Every row gives one point. Two turns around zero, p and q, are shown by what they do to some points. Where does a point land after both, in the order given? Backwards means that the second turn is done in reverse. Each puzzle has new turns, and all numbers are rounded.

Turn p:
[-4.6 -0.1] => [-2.9 -3.6]
[-28.8  -6.6] => [-13.6 -26.2]
[18.2 -9.6] => [19.1  7.7]
[15.2 16.3] => [-2.6 22.1]
Turn q:
[23.3  1.3] => [-21.3   9.4]
[-14.5 -11.3] => [18.1  3.5]
[24.2  6.9] => [-24.7   4.9]
[-6.5  1.6] => [ 5.1 -4.4]
[-26.5   1.6] => [ 22.9 -13.5]
Where do these land?
p, then q: [ -7.3 -11.9] => [ 2.2 13.8]
p, then q backwards: [-2.1 17.1] => [17.1 -1.9]
p, then q backwards: [ -9.9 -23.1] => [-20.2  14.9]
p, then q: [19.3 18.0] => [-10.9 -24.0]

Turn p:
[-35.9 -13.4  20.2 -18.8] => [ -9.7 -18.1  19.7 -37.7]
[-10.0  13.3 -12.0  -9.5] => [ 10.3  11.2  -7.3 -15.0]
[17.9 13.9 -7.6 14.3] => [  0.4  10.1 -17.7  19.0]
[14.0 -8.0 -3.4 -2.4] => [ 3.3  3.9  9.0 13.1]
[22.6  9.4 15.5 -2.2] => [-20.2  15.1   1.7  14.3]
[ -8.6 -15.2 -12.6  18.7] => [ 15.8 -22.3  -5.4   6.3]
Turn q:
[-2.9 19.7  1.7 -3.5] => [15.4  3.4 -1.9 12.6]
[20.3  0.6 -4.1 12.3] => [  5.0  15.3   4.2 -17.4]
[ -8.5   2.9 -13.6 -10.3] => [ -3.0  -0.3 -16.9   8.7]
[ -9.9 -26.8   5.2   2.2] => [-20.8 -17.9   4.7  -8.5]
[ 33.9  -4.8   5.7 -21.0] => [-16.9  33.5  14.6   5.0]
[-32.9   8.5   5.0  20.3] => [ 20.3 -34.0  -4.8  -0.4]
Where do these land?
q, then p: [-18.0   7.3 -10.9  -7.7] => [17.9 -8.1 -4.8 12.1]
q, then p: [18.7  8.7  9.2 -4.5] => [-17.9   8.6 -11.7  -0.4]
p, then q: [  9.5 -27.3   7.7  -4.0] => [ -1.7 -14.5  25.4  -7.3]
q, then p: [-42.0   8.6   5.6  11.7] => [ 14.4 -20.4  22.9  29.2]
p, then q: [ 7.1 12.6 16.2  4.2] => [  7.5 -15.2 -13.5   4.4]
p, then q: [ 18.6 -22.2  -1.7  -8.6] => [10.7 -6.6 26.0 -8.8]
p, then q backwards: [  6.0  12.2 -26.1   9.0] => [ -1.8  26.0 -16.2  -1.6]

Turn p:
[  8.0   9.0   3.7 -22.2  10.2  -4.6  13.4 -14.9] => [-13.5  -9.2   8.6  25.9   8.4   9.2  -2.7  -2.4]
[-26.9   0.6  16.9 -21.5 -10.2  26.6   3.5  10.9] => [ 21.0  -2.1 -25.7  23.2 -11.5  -5.1 -19.1  15.5]
[ -1.5   2.8 -20.6  -4.3  -2.9  -7.8  11.4  12.5] => [ -1.9 -19.5  -2.7  -6.9 -11.8  12.5   7.9  -3.0]
[  0.6   6.7   0.7 -21.2  -2.5 -15.1 -30.1 -15.0] => [ -6.3   7.5  25.0  19.8 -18.0 -19.4   6.2  -2.9]
[ 14.8 -10.2  11.9  10.4  -8.6 -11.6   2.9   5.4] => [-11.1  13.3   2.2 -15.1  -0.8   6.7 -12.9  -8.4]
[ -2.8 -32.8  -6.8  61.8  -7.6  -6.2   9.4  -8.6] => [ 27.8  20.7   8.0 -53.8  24.6  15.7   2.1 -13.9]
[  1.9   3.4  19.2 -13.0  43.7  -4.7   0.0   8.1] => [-21.5  18.8 -19.7  27.4   9.9   6.9  21.2  -1.6]
[  0.3   5.4   0.5  43.6 -12.5  -3.1   3.3  -0.1] => [  9.7   0.8  -3.3 -35.4  16.6 -10.4  -4.4 -18.6]
[  9.3   5.9 -11.8  -8.1   3.0  35.3 -18.6  -1.2] => [ -1.5  -8.2   0.6   2.1   4.3 -20.4   5.0  37.3]
[ -7.5  10.0   0.2 -13.6  -2.0  -3.6  -5.5  -6.4] => [ 1.9 -5.6  5.0 15.6 -7.0 -7.9  0.5 -3.7]
[  3.7  -0.7 -13.9 -11.9 -10.6  -5.3  10.3   9.3] => [ -4.5 -16.5   2.0  -2.8 -14.6  12.2  -3.7   1.6]
Turn q:
[  2.9  10.6  -6.3   2.9 -16.4  25.8  -1.0  21.1] => [ 17.3  22.2   0.7 -13.3  16.7   1.8   2.9 -17.1]
[ 11.8 -12.2  11.4   0.2 -26.1  14.9  -4.6  11.4] => [ 28.4  -6.0   8.2 -13.2  12.1 -11.3  -2.6 -10.4]
[ -3.9  23.0   3.2 -16.4   5.8 -16.5   3.7  -6.4] => [-23.7   6.9  -4.1  16.1   5.3 -15.5   2.0   5.2]
[ 17.3   3.4  -1.7 -15.7  -9.9  -2.6   9.6   1.3] => [ -6.6  -2.3  -2.8  -9.5   2.5 -21.3  -2.0 -12.2]
[ 9.5 -9.5  3.8 27.1 -9.9 20.8 21.7 16.2] => [ 17.5  -9.9   3.2 -10.8   9.1  21.1   4.8 -33.3]
[-21.5   6.1  12.3  -7.6  -6.2  -1.6   9.7  -3.4] => [  3.9  -1.9 -12.6  19.7   9.0  -5.4  13.0   3.1]
[ -5.4  -2.8 -19.1   7.2   7.1 -31.8 -18.3 -19.1] => [-14.2  -1.6  -5.3  11.2 -19.6   5.3 -30.5  22.7]
[ -3.0   6.8  -5.2  -9.5  16.4  -5.2 -10.1 -35.1] => [-13.5   7.4   4.5  16.3 -31.2  -9.2   2.3  14.7]
[-20.2  -8.5 -16.9 -21.5  29.7 -21.1  -3.7 -16.9] => [-25.6  -1.6 -21.2   3.6 -22.9   0.8   5.8  34.3]
[ 12.7 -16.8  18.7  33.2   9.3  17.3  -7.0  30.8] => [ 16.5 -13.3  29.6 -20.2  19.1  33.4   4.3  -7.1]
Where do these land?
q, then p: [  2.0  -1.9   3.4   4.5  22.9 -10.0   9.1 -16.4] => [ 26.0   3.2  -7.6  -7.9  -3.6   4.3 -13.4  -0.7]
p, then q: [ 25.8   5.1  -0.5  21.4 -25.2  13.6 -21.7   3.3] => [-13.9  -3.9  -7.9  -0.1  21.0 -23.3  -3.0  34.5]
q, then p backwards: [-23.1  16.5  -5.0 -27.5 -14.8 -18.4  -9.2  -6.5] => [ -1.5  10.2  26.9  -8.3  11.4  30.4 -16.9   5.9]
q, then p: [ 25.8  -1.8 -24.1 -22.2 -21.8   5.2 -12.0  21.3] => [-22.7  -5.5  18.7  32.2 -24.3  -8.5  14.1  -6.8]
q, then p: [  3.8  -4.3  13.6 -11.5 -13.7  25.3  15.1  -4.0] => [-13.3  -6.2  18.6   2.2  13.8  20.9  -9.1 -12.1]
p, then q: [ -2.6  -6.7  14.1  10.3  18.6 -10.0  -7.8  -5.9] => [-17.8  10.6   2.0  16.8  -3.6   2.1   6.2 -11.3]
p, then q backwards: [-13.2   1.3   1.9  14.2  22.0  15.8  -9.4 -25.8] => [-15.2  12.3  24.8 -12.1 -15.5  14.2  -7.5  15.1]
q, then p: [-18.1 -15.7  -8.6  -4.4   9.7  -7.2  -4.2  22.3] => [ -4.1 -11.2 -15.8   1.8 -10.6   9.0  14.1  23.3]
p, then q: [20.2 18.1  5.9 -0.4 25.1  7.2 19.7  7.3] => [ -3.4   5.9 -20.4  -0.9 -11.7  30.4  13.7  13.6]
p, then q: [-20.4 -10.5  -0.7  15.7 -22.6 -21.6  20.5   4.4] => [ 12.1   8.2  14.9  -6.9 -28.7 -29.3   0.8  -4.6]
